Every row gives one point. Examples show where two turns around zero, p and q, send a point. Write where each new point lands after one turn and then the other. Backwards means that the second turn is done in reverse. Each puzzle has new turns, and all numbers are rounded.
In the rows, zero is written as 128.

Turn p:
[134 149 144] -> [140 119 151]
[188  65  98] -> [102  76  57]
[ 87 142 152] -> [119 160 165]
[103 155 117] -> [151 157 139]
Turn q:
[157  83 107] -> [153 129  76]
[162 152  86] -> [ 86 150  93]
[109 118 181] -> [167 128 170]
[ 84 160 137] -> [105 105 173]
Where do these land?
q, then p: [167 119 130] -> [168 127 122]
p, then q: [ 75 146 180] -> [138 147 201]
q, then p: [165 120 103] -> [162 148 106]
p, then q backwards: [165 146  93] -> [126  74 124]
q, then p: [ 68 109 134] -> [ 72 102 117]

Turn p:
[ 95 148 123 121] -> [104 146 127 102]
[159  48 147 134] -> [154  49 136 156]
[ 82 155  86 134] -> [ 75 157 101 113]
[109 119 153 108] -> [131 113 145  97]
[180 149 117 134] -> [164 154 115 162]
[135 151  82 115] -> [125 155  82 130]
[138 126 189 151] -> [146 122 191 137]
Turn q:
[ 88 121  85 120] -> [ 87  89 119 143]
[133 140  93 136] -> [108 130 134 160]
[174 121 221  92] -> [222 156 109  82]
[108 109 107 157] -> [ 96 113 156 124]
[164 125 118 128] -> [149 137 144 153]
[100 151 144 136] -> [106 142 107 106]
Where do these land?
q, then p backwards: [108 138 115 126] -> [114 120 109 136]
p, then q backwards: [140 121 225 162] -> [181  54 110 174]
p, then q: [138  72 100 101] -> [131  79 170 153]
q, then p: [139 149 110 155] -> [108 153 152 125]
q, then p: [135 146  97  80] -> [101 118 109 178]
p, then q: [109 143 120 145] -> [107 131 110 116]

Turn p:
[207 100 137 116  80 144] -> [151 103 182 101 187 167]
[109 143 136 190 128 143] -> [151 113 129 183  98 126]
[106  80 169 103 169  96] -> [ 44 115 107 127 134 133]
[118 169 120 110 128 160] -> [148 166 143 115  97 125]
[ 88 139  86 177 169 149] -> [144 162 102 193 112  90]
[120 153 121 135 161  92] -> [117 118 114 125 111  79]
[149 111 127  65  63 112] -> [140 120 120  52 158 175]
Turn q:
[200  86 128  71 222 155] -> [203 132 197  63 192 160]
[132 155 131 133  82 125] -> [109 110  93 121  98 120]
[ 88  97 134 130  84 146] -> [104 123  85 167 147 152]
[151 139 164  73 153 110] -> [143  74 163 100 151 113]
[116 173  67 131 178 123] -> [129 188 149 103 132  66]
[100 153 150 166 121 128] -> [ 83 133 137 148  99 128]
[108 108 121 163  94  94] -> [134 131 103 181  98 126]
[130 113 129 157  91 143] -> [120 134  97 141 107 159]
Where do these land?
q, then p: [ 83 152 131  75 155  93] -> [ 70  83  98 138 130  95]
p, then q backwards: [102 142 153 112 110 132] -> [155 137 138 155 112 141]
p, then q: [120  66  90 188 119 167] -> [127 204 170 111  83 155]
q, then p backwards: [175 167 154  80 110 145] -> [149 141 150  95  94  65]
q, then p backwards: [120  78  50 187 141 150] -> [ 79 124  67 114 128 208]
p, then q: [125 130 131 165 161 142] -> [119 134 135 157  87 133]
q, then p: [146 112 157 102 134 103] -> [101 114 145 141 161 145]
p, then q: [154 177 159 114  93  92] -> [161  72 103 131 164 152]

Turn p:
[140 127 114 106  66 160 159 127] -> [162 108 134 133  74 113 103  92]
[133 175 155 154 158 152  70 138] -> [138 175 132 125 156 186 104 167]
[119 174 102 195  85 109  69 130] -> [112 180 105 117  61 175 138 180]
[189 150 111  94 175 165 181 148] -> [154 130 157 119 169 154 133  36]
[124 131 102 107 121  66  95 170] -> [152 143 126 132 119 119 205 159]
[121  89 165 141 115 144 180  72] -> [ 93  84  96 128 132  92  71 104]
[125 120  80 102 165 136 100 142] -> [129 141 187 104 143 126 160 134]
[164 114 156  95 171  89 160 121] -> [136 116  97 120 192 103 153  93]
[ 89 155 110 105  74 111 175 111] -> [127 146 119 173  74  76 125 101]
[111  85 154 189 145 164 113 163] -> [ 97  73 140 139 138 186 109 167]
[ 94  88 159 119 132 113 105  86] -> [108 112 116 118 149  80 106 175]
Turn q:
[ 93 108  90  87 102 103 131 125] -> [154 115 138 132  88  94  98 166]
[114  90 142 105 122 125 172  84] -> [106  95 154 146  73 144 108 120]
[202 135 118 167 155 157  71 122] -> [129 149 112 116 176 180 203 151]
[108  83  79 125 113 146 148 126] -> [117 150 150 142  76 104 136 161]
[135 141 208 122 165 166 108 152] -> [138 143  98  89 138 169 136  51]
[119 126 120 179 131 146 103 122] -> [127 174 134 153 148 147 138 134]
[ 79 218 186  91 206 128 163 145] -> [109 105  21 125 141 115  70  45]
[145 115 104 122  86  99 172 144] -> [107 100 172 120 125  80 128 147]
[162 140 107 162  85 152  74 114] -> [169 146 152 154 166 140 184 150]
[125 123 128 120 116  57 137 146] -> [124 102 149 101 150 109  80 154]
Where do these land?
q, then p: [162 149 103 118 130 165 165 126] -> [ 87 106 118 153 107  98 146 105]
p, then q: [118 188 121 181  94  70  89 151] -> [120 147 125 163 148  32 167 112]
q, then p: [107 115 185 136 114  80 181 115] -> [122 120 123 108 150 104  87 207]
q, then p backwards: [156 108  99  96 154 107 143  94] -> [114  84 133 174 104 120 108 141]
p, then q backwards: [119  83 142 109  89 119 119  78] -> [114 139  95  76 126  95 153 161]
q, then p: [156  72 189 141 107 152  90 145] -> [174 135 120 134 161 112  54  89]
q, then p: [ 80 181 180 127 149 176  98 103] -> [ 88 167 134  52  98 147  95  99]
q, then p backwards: [120 183 107 133 119 185 161 143] -> [112 141 124 100 123  67 184 121]
p, then q: [142 133  84  84 125 138 111 143] -> [120  74 140 115 139 138 135  94]
p, then q backwards: [145  79  96  95 151  86 171 139] -> [186 166 139 112  96 159 164 152]
p, then q: [103 117 102 187 178 130  79 169] -> [117 175 110 114  92  96 123  49]
